Each row of a before or after table is a point. One or more steps were done to the points. Then noise was added and the rows were shuffled. The steps act on columns, c1 being the first. What was done? A step turns or swaps two columns, mirrors them in a line or flattens them onto one, adds a multiple of one to another, or multiplies or shifts one. Angles are multiples of 10 degrees, from the lower column toward the higher: turns from -170 to 170, lines from 10 to 170 but not 90. Use the fewest steps. Two steps may share a column if one is a turn and the other turns, adds or multiplies; they go together, in the order done. Otherwise the lowest column goes first.
In the rows, zero is written as 128.

Before (10 x 2):
[[111 164]
 [123 138]
 [140 136]
 [ 83  83]
 [107 103]
 [184 134]
 [161 144]
 [ 88 156]
 [ 86 130]
 [103  99]]
After (10 x 2):
[[146 156]
 [135 143]
 [119 132]
 [172 162]
 [117  96]
 [113  62]
 [ 92 150]
 [ 80 133]
 [118  90]
 [ 91 108]]
Steps: turn c1 and c2 by 30 degrees

Before (11 x 3):
[[128 126 121]
 [155 107 102]
 [144 155 123]
 [123 148 144]
 [145 147 128]
 [118 165 104]
 [130 170 128]
 [127 137 103]
 [134 139 169]
 [117 126 100]
 [ 89 157  80]]
After (11 x 3):
[[113 105 120]
 [125 129 154]
 [ 96 141 154]
 [ 11 117 183]
 [208 158 145]
 [ 98 101 163]
 [176 105 142]
 [148 104  92]
 [127 132 134]
 [134  89 142]
 [179 110 135]]
Steps: multiply c1 by 3; turn c2 and c3 by 160 degrees

Before (11 x 4):
[[160  96 148 153]
 [103 157 182 143]
 [150 104 110 111]
 [106 135 155 118]
 [130 142  94 157]
 [100 107 175 172]
 [ 89 104 186 107]
 [161 117 117 126]
 [ 95 132  93 118]
 [119 145 177 122]
 [129 156 157 163]]
After (11 x 4):
[[167 117 119 126]
 [ 77 153 183 143]
 [149  88 145 152]
 [ 95 148 176 120]
 [113 136  96 120]
 [113 146 152 164]
 [147 133  96 159]
 [160 110 108 110]
 [ 77  93 178 170]
 [ 95 137 155 121]
 [ 60 111 187 105]]
Steps: add -0.5 times c3 to c1; add -0.3 times c4 to c2

Before (14 x 6):
[[ 78  82 101 165  93 101]
 [ 90 142 130 138  97 158]
 [148 126 108  94  88 160]
 [ 66 103 140 155 148 161]
 [ 88 102 118 125 151  79]
 [104 173 130 128 135 172]
 [121 130 175 133  97 115]
 [114 130 109 137  95 146]
 [ 68 169 108 104 151  91]
 [144  86 141 136 161 166]
 [140 160 168  72 115 105]
 [155  88 169  86 107 129]
 [108 174 112 124 119  95]
 [128 107 110 149 153  83]]
After (14 x 6):
[[147 119 110  78 146 164]
 [123 133  87 147 158 117]
 [ 68 101 159 125 173  99]
 [ 81 116 139 129 106  78]
 [118 107 161 139 116  84]
 [ 96 157 121 123 160 160]
 [121 175 129 129 119 175]
 [129 176 137 109 133  93]
 [ 63 129 139 158 124 159]
 [140  82  67 119 125 124]
 [ 85 185 138 109  96  88]
 [128  84 134 154 105 168]
 [115 136 137 108 162 148]
 [149 153  66 111 110 103]]
Steps: turn c1 and c2 by -20 degrees; turn c4 and c5 by 150 degrees; turn c3 and c4 by 140 degrees

Before (13 x 8):
[[174  88 188 134  98 181  71 216]
 [117 131 150 135 120 122 141 136]
 [167  90 111 136 177 115  99 210]
 [114 124 164  74 136 127 131 127]
 [123 134 164 133 119  97 128 113]
 [169  93 119 135 134  97  84 177]
 [132 132 110 113  98 109 137 156]
 [129 127 136 112 124 130 100 104]
 [126 157 116 106 151 120 136 162]
 [103 117 102 116 129  99 144 148]
 [179  94 139 143 164 157  88 128]
 [107 100 152 140 109 143  90 137]
 [152 122 101 139 154 105  69 221]]
After (13 x 8):
[[106 108 100 112 128 105 123 104]
 [105 107 136 137 110 152 163 156]
 [123 124 160  72 136 129 143 127]
 [150 114  50 144 153 109 209 133]
 [176 106 129 151 165 167 150 163]
 [131 127 138 113 124 130 126 164]
 [122 124 166 132 119  97 135 136]
 [129 152 103 105 151 111 144 105]
 [165  88  71 142 176 129 193 112]
 [116 128 146 134 121 121 139 113]
 [171 108 127 141  99 190 249 134]
 [167  85  87 143 134 111 179 142]
 [134 126 103 113  97 108 135 107]]
Steps: turn c1 and c4 by 10 degrees; turn c2 and c6 by -20 degrees; turn c7 and c8 by -120 degrees; turn c3 and c7 by 30 degrees

Before (13 x 9):
[[151 116 142  83 123 108 137 142 102]
 [146 120 146 102 116 129 142 133 134]
 [144 105 148 123 136 126 139 157 101]
 [129 103 103 104 121 105 130 135 139]
 [153 249 154 140 148 142 135 161 132]
 [149 144 132 113 151 132  67  94 110]
 [146 169 122 141 157  77 129 157 136]
 [148 121 113 121  67 110 131 118 124]
 [151 112 160 144 130  93 144 111 114]
 [145 151 149 114 123 147 140 137 139]
 [126 103 116 145 116 132  78 145  97]
 [151 127 150 115 137 117  49 156 129]
 [ 76 170 150  76 134 113 142 117 134]]
After (13 x 9):
[[144 153 148 115 124 143 169 130 143]
 [152 126 151 114 135 120  80 152 143]
 [154 249 154 139 148 138 166 154 147]
 [147 121 146 102 114 128 172 129 135]
 [150 143 133 113 150 131  97 108  94]
 [129 102 103 107 122 110 160 127 143]
 [126 102 117 145 115 131 108 158 111]
 [144 108 148 121 136 127 170 167 120]
 [150 117 142  83 124 113 168 154 113]
 [145 167 122 142 156  93 157 150 150]
 [ 76 170 150  74 134 116 171 116 128]
 [151 112 162 145 130 104 173 121 109]
 [148 121 112 122  68 114 160 120 119]]
Steps: multiply c6 by 0.7; shift c7 by 30; turn c8 and c9 by 30 degrees

Before (13 x 12):
[[100 135 145 154 142 132 144 173 135 111 118 141]
 [164  95 138 126 149 172 123 108 130 112 130 133]
 [ 85 115  90  92 104 139 119 127 145  96 206 144]
 [118 146 154 134 135 134  79 121 106 146 153 109]
 [184  98 117 153 181  94  88 158 141 133 146 135]
 [121  88 180 153 120 112 117 175 100 113 139 110]
 [144 144 115 118  90 132  78 139 170 113  98 144]
 [124 161 142 128 126 100 120 161 169 126 204 114]
 [115 164 112 159 119 197 122  97 180 128  90  46]
 [126  87 119 193  99 111 148 101 119 143 113 176]
 [120 114 104 108 112 143 109  74 130  60 151 141]
 [137 154 108 198  81 121 124 147 119 142 165 130]
 [106  89 155 185  87 159  80 128 149  76 116 152]]
After (13 x 12):
[[165 163 138 137 115 123 174 146 114 139 137 122]
 [115 103 113 110 185 123 197 169 116  59 105  73]
 [127 123 118  76  90 150 111 174  97 134 160 172]
 [121 139 181  88  83 118 112  91 116 134 119 104]
 [135  75 106  55 122 124 121 133 134 150  99 140]
 [ 98 137 145  88 144 142 132  97 133 134 149 124]
 [ 87 116  90 162 126 120 139 116  97 209 103 115]
 [183 189 117  94 136  89  94 109 118 144 117 139]
 [119 123 105 165 114 109 145 172 112 181 154  84]
 [127 111 143 118 177 120 101  97 122 180  70 118]
 [106 113 155  74 109  81 158 146  74 150 178 104]
 [147  87 113 133 159  78 132 113  97 118 161 129]
 [118 123 153 125 125  79 132 135 157 128  93 130]]
Steps: turn c2 and c5 by -120 degrees; turn c5 and c9 by -130 degrees; turn c4 and c8 by 160 degrees; swap c6 and c7; turn c10 and c12 by 50 degrees; turn c10 and c11 by -130 degrees

Before (14 x 14):
[[157 168 161 150 145 122 148 139 188 135 101 152 109 151]
 [104 109 129 124 155 100 141  92 187 106  96  87  99 163]
 [115 115 159 152 176  70 142 131 152 133 153 154 164 101]
 [140 149 110 155 185 137 102 128 194  99  87 109 121 118]
 [104  95 146 176 134  95 146 126 121 160 101 127 156 127]
 [151 142 182 165 160 108 146  62 135 188  89  93 136 102]
 [121 126 151  94 110 142 116  68 175 180 105 132 126  98]
 [ 90 176 104 102 149 155 125 160 115 183 111  94  99 177]
 [178  88 122 142 173  76 146 134 148 178 122 132 115 129]
 [178 100 124 104 182  78 150  67 103 104 133 150 190 106]
 [131 105 100 112 164 115  88 122 165 116 155 123 143 187]
 [140  90 192 136 181 111 122 119 174 119  95 131 179  90]
 [144 151 164  99 140 144  76 130 108 114 148 158 122  98]
 [112 129 138 114 167 160 129 100 139 118 149 169 106 153]]
After (14 x 14):
[[177  90 123 140 130 127 128 130 148  62 123 182 116 130]
 [112 115 160 152 162 126 123 131 153  94 155 204 165 103]
 [152 143 183 167 112 131 138  62 137  62  88 140 134 101]
 [142 150 163  98 146 113  88 131 107 129 149 209 121  99]
 [112 129 137 116 164 134 139 102 139 110 151 219 109 152]
 [142 149 110 156 191 119 104 129 195 112  86 160 121 119]
 [178  98 124 104 184 127 131  67 102 112 132 198 191 104]
 [121 127 149  94  80 126 122  68 177 100 105 183 124  99]
 [159 166 162 151 136 134 144 139 188 112 100 202 110 154]
 [105  94 147 175 113 130 133 126 120  99 101 177 157 126]
 [107 109 128 127 165 129 130  92 187 131  97 139 100 163]
 [138  90 190 137 174 123 118 118 172 102  94 180 178  90]
 [133 104 103 113 165 113  88 123 163 114 156 173 143 187]
 [ 92 175 104 103 109 130 133 160 114  74 111 144  99 177]]
Steps: mirror c5 and c10 in the line at 160 degrees; flatten c6 and c7 onto the line at 70 degrees; shift c12 by 50

Before (10 x 18):
[[131 126 123 128 137 121 116 100 140 156 103 166 141 131 122 103 117 143]
 [ 75 164  90 124 118 118 156  98 167 155 128 128 171  92 135 107 101  95]
 [149 165 149 136  99 168  84 121 150 161 170 162 123 129  91  88 146  85]
 [ 97  99  93 161 127 113 127 140 163 141 109  94 150 117 133 118 108 120]
 [ 92 102 130 142 140 183 133 102 132  98 102 128 132 168  98 109  96  95]
 [115  94 101  94 116 120 159 173  90 152 150 126 157 102 157 108  93  77]
 [131 128 115 164 118 187 151 101 147 108 183 147 121 157 122 129 166 132]
 [ 78 150  96 138 126 138  97 112 164 112 168  92 125 133 140 121 154  92]
 [108 145 151 138  98 158 100 134  97 115 112 123 130 119 139 162 169 149]
 [140 161 151  80 123 123 162 169 105 156 114 114 175 138 143 138 136 140]]
After (10 x 18):
[[108 146 144 145 150 146 124 145  96 115 113 101 130 119 140 231 168 149]
 [ 76 164  82 123 112 141 128 110 168 155 128 155 171  92 135  65 101  96]
 [150 165 133 116 230 142 162 149 149 162 170  84 123 130  91   8 145  85]
 [ 93 102 107 155 222  98 128 142 133  98 102 133 131 168  97  72  96  94]
 [115  93 154  84  82 143 125  81  90 151 149 159 157 102 158  69  94  77]
 [131 126 102 140 127 122 166 138 141 157 103 116 141 131 121  52 117 143]
 [141 161 175  86 102 134 114 127 104 155 113 162 177 139 142 158 136 141]
 [ 79 150  98 118 120 126  93 108 165 112 167  97 126 132 140 107 154  92]
 [ 97  99 122 170 107 135  94  92 162 140 108 127 150 116 133  98 107 119]
 [131 128  98 137 196 118 146 130 146 109 183 151 121 157 122 131 166 132]]
Steps: mirror c3 and c8 in the line at 30 degrees; add -0.5 times c11 to c4; turn c5 and c6 by -110 degrees; add -1.5 times c15 to c5; swap c7 and c12; multiply c16 by 3

Before (11 x 20):
[[107 158 154  89 171 157  97 132 107 100 172 125 166 122 118 116 134 112
  105 161]
 [147 155 143 111  93 143 133 155 127 105 132  65 136  95 113 123 154 139
  114 146]
 [122 184 138  82 151 147  93 109 177 123 175 120 144 102  87 115 156  94
   89 169]
 [136 137  84 126 105 152 150 111  96 168 126 172  94 158 110 172 188 181
  156 114]
 [149 133 143  91 100 158 122 130 137 110 137 102 134 147 100 171 136 152
  110 107]
 [163 110 111 156 110 160 147 122  97 160 132 162  81 172 116 167 180 113
  124  97]
 [138  86  93 163 166 129 153  59 131 181 188 160 151 117 101 141 156 107
  136 132]
 [152 105 122 160 132 124 143  82 141 158 146 152 141 154 129 155 224 115
  165 126]
 [122 159 130 127  72 161 167 105 117 103  99 100 117 137  94 169 172 128
  131 112]
 [123 160 172  85 108 127 131 135 128 123 182 108 138 121  93 135 131 104
  128 152]
 [131  90 119 128 140 146 110  85 157 164 161 146 163 124 132 115 134  67
  151 173]]
After (11 x 20):
[[164 111 109 158 108 155  99 131  94 161 131 157  84 172 115 141 194 115
  118 181]
 [154 122 117 160 132 127 112  79 144 157 147 152 139 154 123 151 230 119
   96 143]
 [141  60  94 160 163 133 101  93 126 182 181 159 155 113 100 138 184 103
   68 141]
 [105 186 153  86 171 153 123 144 104  96 172  98 167 122 114 141 117 106
  127  97]
 [116 243 132  83 150 145 126 151 183 124 174  93 145  96  87 147 120  88
   94  86]
 [123 189 171  87 105 129 149 135 129 127 180 133 134 124  98 148 108 107
  137 115]
 [143 163  84 128 104 154  89  92  94 171 121 152  97 163 107 149 178 181
  121 164]
 [134  58 121 129 137 145 105  97 153 167 167 111 166 122 135 146 162  70
   97  84]
 [148 145 139  95  92 158 148 150 140 110 135 120 137 148  96 143 130 151
  120 171]
 [150 185 146 109  93 140 192 152 125  94 127 122 138  93 114 130 140 143
  144 118]
 [122 203 133 128  74 169 162 120 119 103  95 164 117 134  96 148 145 130
  107 167]]
Steps: multiply c2 by 2; turn c2 and c17 by -20 degrees; turn c7 and c12 by 80 degrees; turn c8 and c19 by 70 degrees; mirror c16 and c20 in the line at 20 degrees
